Rows are points. Examples show where two turns around zero, p and q, send a point. Write where each new point lands after one turn and then the other. Backwards means that the second turn is done in reverse. Each puzzle has new turns, and all numbers are rounded.
(in the rows, 128 means zero)

Turn p:
134,173 => 107,168
137,158 => 118,158
134,92 => 153,102
107,90 => 132,85
Turn q:
167,174 => 178,162
111,107 => 106,112
138,101 => 131,99
96,130 => 98,138
Where do these land?
q, then p: 155,142 => 149,150
p, then q backwards: 158,164 => 120,174
q, then p backwards: 101,97 => 87,129
p, then q: 101,150 => 95,140
p, then q: 125,86 => 139,87

Turn p:
125,140,107,179 => 96,143,90,151
146,165,141,96 => 178,131,117,112
102,150,156,81 => 163,153,153,87
128,80,136,167 => 89,122,152,170
139,105,101,117 => 115,92,129,121
Turn q:
135,128,93,128 => 123,131,93,135
178,155,134,124 => 165,168,125,145
170,141,114,109 => 165,147,104,141
101,101,102,95 => 127,82,100,109
107,158,121,113 => 126,139,119,91
88,111,152,137 => 102,102,159,113
116,102,181,189 => 88,126,196,161
Where do these land?
q, then p: 102,136,100,157 => 104,148,126,91
q, then p: 83,93,106,118 => 89,107,166,107
p, then q backwards: 164,115,194,130 => 187,107,172,132
q, then p: 143,178,125,119 => 165,126,95,109
q, then p: 148,118,114,116 => 118,110,112,141

Turn p:
96,122,142,95,172,87,101,98 => 109,108,130,144,161,80,78,100
90,146,151,159,140,159,101,165 => 97,181,142,164,147,148,128,147
171,169,108,88,108,156,90,131 => 138,158,67,98,95,142,94,137
178,85,102,156,128,129,138,138 => 166,93,146,128,98,141,138,172
179,129,113,112,157,155,133,129 => 160,113,106,105,136,155,102,159
95,132,122,131,105,159,165,105 => 115,119,122,132,135,165,163,88
112,173,143,169,108,132,125,132 => 138,184,130,147,131,129,157,113
96,124,175,117,101,105,175,177 => 79,143,168,85,148,110,177,128
158,85,130,155,137,107,97,99 => 164,104,163,151,98,114,96,133
104,117,93,98,124,92,155,105 => 115,77,104,126,132,97,147,101
Turn q:
166,162,150,112,132,179,138,124 => 153,171,148,127,166,155,123,96
156,139,103,129,136,176,101,135 => 139,161,102,128,158,161,101,137
123,130,77,152,105,112,145,97 => 151,128,79,140,87,121,148,127
78,88,146,167,99,98,135,131 => 110,82,150,147,65,129,135,151
137,68,150,112,101,107,152,118 => 146,66,145,109,106,125,114,102
112,141,102,129,142,107,142,158 => 125,129,118,113,132,113,161,163
68,98,143,86,127,159,133,99 => 70,106,130,105,110,169,139,85
139,150,126,129,194,109,131,126 => 115,130,118,152,182,98,154,133
172,176,155,134,117,104,75,163 => 140,179,161,131,147,80,79,158
Where do these land?
q, then p: 154,150,137,174,131,126,153,155 => 163,154,152,104,139,129,142,166
q, then p: 117,164,102,92,155,98,110,101 => 125,106,91,149,153,82,149,104
p, then q: 165,128,142,87,109,146,142,165 => 109,144,132,60,138,138,128,122
p, then q: 171,150,112,92,168,141,116,80 => 131,131,67,123,162,122,71,130
q, then p: 140,129,132,173,90,154,143,155 => 144,168,138,97,104,160,130,155
q, then p: 167,92,90,110,170,81,128,120 => 138,58,123,149,125,88,113,165
p, then q: 81,114,149,160,143,130,128,144 => 109,125,164,171,129,136,155,138
p, then q backwards: 152,149,179,146,84,145,113,148 => 115,181,137,115,78,154,128,148
p, then q backwards: 90,93,101,161,171,132,114,134 => 124,108,155,185,173,125,116,125
q, then p: 85,106,105,116,92,104,120,128 => 83,114,116,115,86,122,149,113
p, then q: 87,134,158,98,95,150,143,77 => 94,134,101,151,109,146,134,59

Turn p:
157,128,160,156,140,139,140,130,125,117,143 => 135,123,135,153,110,163,137,110,135,140,151
134,163,116,122,117,108,134,151,132,124,130 => 126,168,145,139,122,119,136,138,121,126,115
135,136,161,130,157,128,135,120,128,142,118 => 141,121,135,136,138,140,126,93,122,153,125
106,90,117,149,122,119,118,109,112,120,134 => 106,91,118,119,137,124,135,140,117,107,152
148,146,124,116,123,158,146,141,113,122,106 => 151,150,106,119,107,149,135,129,124,134,106
110,103,124,120,134,113,105,97,121,111,112 => 107,104,117,113,152,125,117,113,121,96,126
95,101,151,155,132,113,132,126,133,125,133 => 105,91,149,127,149,138,142,134,126,137,141
98,116,131,127,137,129,99,115,103,134,137 => 124,111,122,113,156,128,105,135,107,123,150
137,126,102,103,120,133,127,167,141,119,138 => 152,153,134,125,126,118,135,158,154,110,120
108,106,115,111,113,115,130,104,124,118,151 => 107,118,134,94,126,109,125,131,133,107,148
136,147,130,104,96,125,127,128,147,147,117 => 126,140,141,124,105,109,106,132,132,135,94
121,138,134,144,151,144,141,117,141,131,131 => 120,129,116,133,137,135,136,114,139,158,137
153,141,124,133,132,116,151,146,139,156,128 => 148,139,140,151,110,107,147,123,127,147,119
152,152,105,119,117,150,107,139,135,127,114 => 140,156,102,144,116,127,108,142,136,120,107
Turn q:
134,108,115,109,133,128,109,127,110,116,133 => 126,108,126,109,138,117,119,110,114,117,116
138,160,118,129,127,145,110,135,116,129,118 => 152,147,123,123,139,129,120,145,124,114,105
106,114,116,141,130,164,114,123,146,113,139 => 119,113,111,136,159,162,135,131,113,118,135
135,110,165,122,132,122,134,76,118,115,112 => 99,129,179,132,118,139,139,103,117,141,108
117,113,140,136,122,129,126,141,122,123,126 => 112,114,129,129,136,121,131,142,130,133,129
142,122,126,120,121,142,106,143,146,130,130 => 136,114,122,110,135,146,107,137,135,125,129
121,117,118,115,130,115,108,139,121,173,111 => 140,133,125,123,142,104,90,126,120,158,138
138,135,131,143,150,116,134,135,127,124,132 => 145,123,136,140,127,119,140,125,146,122,130
134,114,130,118,153,115,225,135,136,118,139 => 125,128,113,119,88,117,203,97,156,157,151
106,173,147,130,114,120,113,128,133,118,127 => 114,166,138,137,132,128,119,153,137,99,131
134,120,113,139,121,126,143,138,126,111,113 => 122,118,107,136,121,125,137,127,140,133,108
127,150,120,133,117,115,122,113,144,132,139 => 131,145,127,144,113,138,113,126,126,111,138
133,127,125,129,113,127,120,130,118,164,145 => 144,125,129,126,116,119,109,143,104,138,144
Where do these land?
q, then p: 124,123,120,112,116,112,123,115,133,86,149 => 93,127,119,96,136,143,130,132,136,107,130
p, then q: 118,115,131,159,132,138,139,150,126,152,143 => 146,102,123,127,115,116,135,145,127,150,152
q, then p: 123,132,136,169,151,124,105,148,126,143,133 => 143,115,141,172,137,139,145,124,141,125,147
p, then q: 131,141,150,119,112,144,141,122,131,123,107 => 121,146,125,118,136,143,114,136,115,149,111
p, then q backwards: 108,133,131,141,144,148,107,156,126,147,139 => 115,127,132,150,133,148,113,146,135,163,118
q, then p backwards: 135,129,115,99,135,120,124,106,117,117,155 => 142,123,131,107,128,105,135,104,101,120,126
p, then q backwards: 144,149,133,118,103,120,149,135,134,133,113 => 150,142,135,125,114,122,144,106,110,125,112
q, then p: 128,159,113,136,109,139,162,115,135,131,86 => 118,153,102,143,113,116,131,144,111,162,94
q, then p: 124,121,138,106,129,108,125,93,136,121,143 => 101,124,134,104,125,144,104,118,121,131,142
q, then p: 152,145,129,121,133,133,164,130,135,117,96 => 121,137,121,127,105,113,131,122,139,152,86
q, then p: 134,111,118,155,138,147,104,144,148,147,134 => 160,108,110,152,131,129,127,134,147,122,151
q, then p: 133,119,127,106,113,110,108,114,106,124,135 => 117,121,138,113,139,136,110,123,106,101,123
q, then p backwards: 121,101,130,158,146,144,109,141,111,135,139 => 109,99,133,148,145,116,112,144,123,152,120
p, then q: 116,114,120,94,130,104,133,124,128,116,119 => 108,139,142,111,129,123,137,101,147,121,118
